Each row of a before or after table is a point. One or more steps were done to the points. Then noise was added and the rows were shuffled. The steps act on how far a point lies along the listed directions, d1 being the first. Write out the steps. A step turns or swaps two directions, mirrors them in a line or flattens them onto one, adds a multiple of one to another, or multiplies one. Angles are multiples of 10 degrees, from the lower direction toward the higher: turns from -170 to 170, lines from 10 to 170 but not 90. Use the fewest steps. Two steps may share a direction if one is a turn and the other turns, adds or multiplies; they go together, in the order done. Otherwise the lowest direction goes first.

Directions:
(1): [-45   3 -45]
(2): [  7 -62 -12]
(3): [-44 -13  44]
Before, 9 rows:
[[-29   8 -33]
 [ 24 -36  11]
 [ 25  63 -26]
 [-43  51  29]
 [ -9  41 -22]
 [  5  36  62]
 [ 83 -41  -9]
 [-24  32 -41]
 [ 44  -4 -26]]
After (9 x 3):
[[ 93   0  13]
 [-26  57  33]
 [ 49   7 -24]
 [-22 -22 -30]
 [-22  18 -38]
 [ 33 -12  28]
 [  6  49 -56]
 [-68  34  -7]
 [-21  -6 -52]]
Steps: turn d1 and d2 by 40 degrees

Directions:
(1): [62 31 24  0]
(2): [-26  34  23 -56]
Before, 11 rows:
[[ -7  -6   4 -20]
 [  9  -1  -1 -16]
 [ 69  -2  16  47]
 [-77   9  10 -55]
 [-37  29  11 -36]
 [ 79  30  15  27]
 [ 72   3  -7  21]
 [-26 -57 -39  14]
 [-59  20   3 -81]
 [ 39  -1   8   0]
 [ 64   0 -15  53]]
After (11 x 4):
[[-45 -16 -26  21]
 [ 35  -7   0  11]
 [-85 -34 -23  -9]
 [ -7 -19  -8 -10]
 [ 72  42  14   9]
 [-70 -54 -51 -10]
 [ 75  10  -1  52]
 [ 67   9   1  13]
 [ 10 -12 -13  -5]
 [ 71  21  31  25]
 [ -8  24  14 -65]]
Steps: mirror d1 and d2 in the line at 150 degrees

Directions:
(1): [-57   9  35  -7  18  57]
(2): [ 11   1  19  84 -20  15]
(3): [-24  -5  10  25  68 -48]
Before (14 x 6):
[[ 42  -4  -5  27 -47  -2]
 [-50   3  23 -27  51  26]
 [  5   8 -18 -93 -29  30]
 [ 15   0   5  64 -56  49]
 [-35   1   3 -20 -13  40]
 [-20  -4  20  19  33 -21]
 [ 22  11   9  50  -8  40]
 [ 44  19   6  29 -40   6]
 [-87  15  71 -52  59  70]
 [-43  -2  -2 -71 -24  55]
 [ 36   0  10  26 -14  17]
 [-24   0  42  -8  16  23]
 [  2   5  49  67 -29  25]
 [-80  31  38 -24  86   8]]
After, 14 rows:
[[ -8   4  26  91  36 -19]
 [  7  -8 -21  27  11 -47]
 [-26  -9 -17 -62  58 -36]
 [-41   2  22 -34  36   4]
 [ 11 -15  -4  78  18 -59]
 [  8   6 -20 -50  43 -12]
 [ 44 -12   2   1 -11 -33]
 [111 -15 -25  48 -32 -85]
 [ 91  20 -36  26 -72 -27]
 [ 62  -6 -28  29 -30 -28]
 [ -4   0  11 -34  37   0]
 [ 21  -2  -6 -21 -39   7]
 [  1   0   0 -73  15 -48]
 [-24  19  24 -36  39  -2]]
Steps: turn d1 and d3 by 170 degrees; multiply d2 by -1

Directions:
(1): [ 30 -18  57  46 -23 -10 -67 -18 -11]
(2): [  5  -6 -16  -7 -25  45  12 -95  -1]
Before:
[[ -14    8  -21  -27   31   -7   12   12   -3]
 [   2  -15   47   31    0   -6  -39  -13    2]
 [ -21    9  -22  -16    8   14   41   -7   -4]
 [ -14   16  -19  -23    6   -7   24   29   -6]
 [  13   -7   23    8   10    4  -25   -2   -7]
 [  23   -7   16   18   -7    7  -43  -16   -2]
 [  -4    9  -44  -29  -20   55   26  -98    8]
 [ -15   33  -19  -14    8   -5   24   10  -15]
 [ -16   -6   -9    2   -9    9   18  -15   -4]
 [   5   -6  -30  -21  -12   55   25 -121   11]
 [ -10   25  -25  -16   18   -7   32   28  -21]]
After:
[[   8   -6   18    4   19   -7  -17   18   -7]
 [  35  -21   31   34  -32   31  -50 -112   -1]
 [  20   -1   16   16    6  -11  -40   29    2]
 [  -9   -8    2   13  -12    8    8  -23   -9]
 [ -12    5  -28  -28   21    7   17  -17   -3]
 [ -11   23  -35  -21    9   12   41  -13  -22]
 [  -4   -8   38   22   17  -21  -28   34    4]
 [ -11   31  -18  -13   -1    6   25  -21  -19]
 [  -9    1   -8   -7   -8   25   26  -39  -10]
 [  24   -6   14   18  -40   40  -45 -105    0]
 [ -12   12  -29  -26   -5   11   31   -6   -9]]
Steps: turn d1 and d2 by -50 degrees
